Rows are points. Each copy is the shape, with its points in the same order, turned, moved and blurred by noise. Say if it was mirrored as well.
In the rows, zero is written as 100.

Shape:
[[165, 69, 76],
[92, 126, 35],
[83, 32, 138],
[68, 59, 79],
[45, 114, 134],
[43, 113, 52],
[156, 75, 108],
[46, 77, 86]]
Copy 1:
[[137, 70, 48],
[68, 151, 39],
[76, 34, 126],
[56, 73, 82],
[48, 117, 149],
[24, 137, 67],
[134, 72, 76],
[38, 88, 93]]
Copy 1 is: only turned
Copy 2:
[[65, 154, 148],
[107, 158, 56],
[61, 49, 142],
[63, 88, 85],
[141, 58, 90],
[101, 112, 37],
[84, 136, 165],
[88, 77, 66]]
Copy 2 is: mirrored

Shape:
[[115, 154, 128, 111, 132, 147],
[160, 178, 82, 22, 116, 67],
[78, 121, 121, 68, 95, 91],
[80, 89, 92, 86, 111, 78],
[134, 88, 119, 115, 84, 112],
[120, 164, 89, 55, 119, 46],
[73, 124, 101, 150, 102, 101],
[79, 87, 44, 70, 68, 47],
[68, 112, 44, 43, 71, 6],
[99, 115, 117, 99, 97, 64],
[117, 74, 72, 72, 115, 65],
[139, 167, 87, 46, 114, 110]]
Copy 1:
[[74, 96, 134, 82, 148, 145],
[172, 155, 96, 26, 154, 99],
[104, 140, 116, 96, 84, 110],
[110, 116, 82, 119, 80, 102],
[85, 69, 121, 86, 99, 76],
[151, 162, 92, 77, 143, 92],
[49, 114, 92, 131, 119, 105],
[114, 146, 35, 98, 59, 62],
[145, 195, 36, 102, 68, 55],
[107, 127, 110, 114, 109, 80],
[143, 94, 60, 100, 85, 85],
[134, 127, 99, 33, 141, 125]]
Copy 1 is: mirrored
Copy 2:
[[118, 127, 148, 112, 171, 107],
[178, 167, 63, 49, 116, 77],
[89, 132, 111, 81, 89, 92],
[75, 105, 88, 97, 92, 88],
[123, 96, 104, 135, 88, 128],
[144, 150, 62, 72, 110, 50],
[91, 83, 116, 134, 120, 72],
[94, 64, 49, 66, 59, 65],
[94, 92, 32, 43, 39, 23],
[105, 130, 93, 116, 84, 80],
[98, 109, 43, 89, 89, 110],
[162, 148, 94, 55, 140, 93]]
Copy 2 is: mirrored
